Rows are points. The last column is the point's height on a tilted bowl or saddle (a function of degree 2), plus a little noise. Along how many of its main directions does it bend up, bend down or stay straight?

Points, 18 rows:
[[-0.15  0.48  0.20  0.31]
 [-0.48 -0.08  0.48 -0.12]
 [-0.68 -0.56 -0.66 -1.02]
 [ 0.12 -0.19  0.27  0.20]
 [ 0.03 -0.17 -0.58 -0.21]
 [ 0.58 -0.62  0.26 -0.13]
 [-0.15 -0.32 -0.71 -0.45]
 [ 0.12 -0.73 -0.36 -0.69]
 [ 0.12  0.46 -0.10  0.26]
 [ 0.49 -0.07  0.17  0.23]
 [-0.32 -0.48  0.60 -0.24]
 [-0.46  0.32 -0.09  0.13]
 [ 0.23  0.28  0.15  0.36]
 [ 0.58  0.06 -0.83 -0.57]
 [-0.92 -0.06 -0.69 -0.65]
 [-0.20  0.08  0.27  0.25]
 [-0.01  0.60 -0.10  0.23]
 [-0.87  0.10  0.16 -0.42]]
Directions: 0 up, 2 down, 1 straight

Points, 23 rows:
[[-0.51  0.08 -0.72 -0.08  0.79]
 [ 0.77  0.19  0.00 -0.36  0.27]
 [-0.07 -0.05  0.27 -0.78  0.15]
 [-0.04 -0.28 -0.58  0.87 -0.42]
 [-0.47  0.15 -0.42  0.07  0.35]
 [ 0.01 -0.01  0.47  0.14 -0.46]
 [-0.16  0.61  0.40 -0.19 -0.08]
 [-0.02 -1.23  0.61  0.06 -0.55]
 [ 0.31  0.26 -0.61 -0.44  0.41]
 [ 0.64 -0.23  0.28 -0.48  0.25]
 [-0.25 -0.15  0.01 -0.33  0.06]
 [-0.83  0.56 -0.14 -0.41  0.67]
 [-0.02  0.08  0.18  0.23 -0.38]
 [-0.42  0.15 -0.17  0.16 -0.02]
 [ 0.05  0.68  0.19  0.19 -0.20]
 [-0.41  0.26  0.75 -0.14 -0.59]
 [-0.51 -0.58  0.73 -0.21 -0.63]
 [-0.64  0.18 -0.15 -0.06  0.19]
 [ 0.59  0.05 -0.30 -0.46  0.18]
 [ 0.07 -0.39 -0.01  0.30 -0.35]
 [ 0.29  0.71 -0.89  0.75  0.37]
 [ 0.38  0.32 -0.13 -0.29  0.25]
 [ 0.30 -0.38  0.30  0.67 -0.81]]
Directions: 1 up, 1 down, 2 straight

Points, 26 rows:
[[-0.37  0.13  0.50 -0.16  0.19]
 [ 0.56  0.20  0.48 -0.39  0.41]
 [-0.09 -0.18  0.00 -0.43  0.16]
 [-0.66  0.03  0.67 -0.09  0.37]
 [-0.14 -0.36  0.43 -0.58  0.62]
 [-0.03  0.00 -0.56 -0.52 -0.40]
 [ 0.56 -0.47 -0.58  0.65  0.92]
 [ 0.55 -0.40 -0.45 -0.49  0.18]
 [ 0.38  0.28  0.46  0.01  0.24]
 [-0.81  0.05  0.30  0.29  0.11]
 [ 0.02  0.09 -0.84 -0.97 -1.28]
 [-0.13  1.15 -0.59  1.02  0.51]
 [ 0.18 -0.10  0.11  0.19  0.17]
 [-0.15  0.13  0.24 -0.33  0.05]
 [-0.30  0.22  0.27  0.38 -0.12]
 [-0.48 -0.02  0.80 -0.12  0.37]
 [ 0.27 -0.40 -0.11  0.21  0.30]
 [ 0.54  0.97 -0.45  0.53  0.28]
 [ 0.11  0.20 -0.21  0.22  0.04]
 [ 0.35  0.02 -0.58 -0.06  0.06]
 [ 0.06  0.66 -0.61  0.28 -0.17]
 [-0.22  0.81 -0.10  0.21 -0.43]
 [-0.01 -0.23  0.56  0.29  0.00]
 [ 0.51 -0.38  0.05 -0.17  0.51]
 [ 0.22  0.27 -0.43 -0.27 -0.40]
 [ 0.18  0.55  0.42  0.04 -0.08]]
Directions: 2 up, 1 down, 1 straight
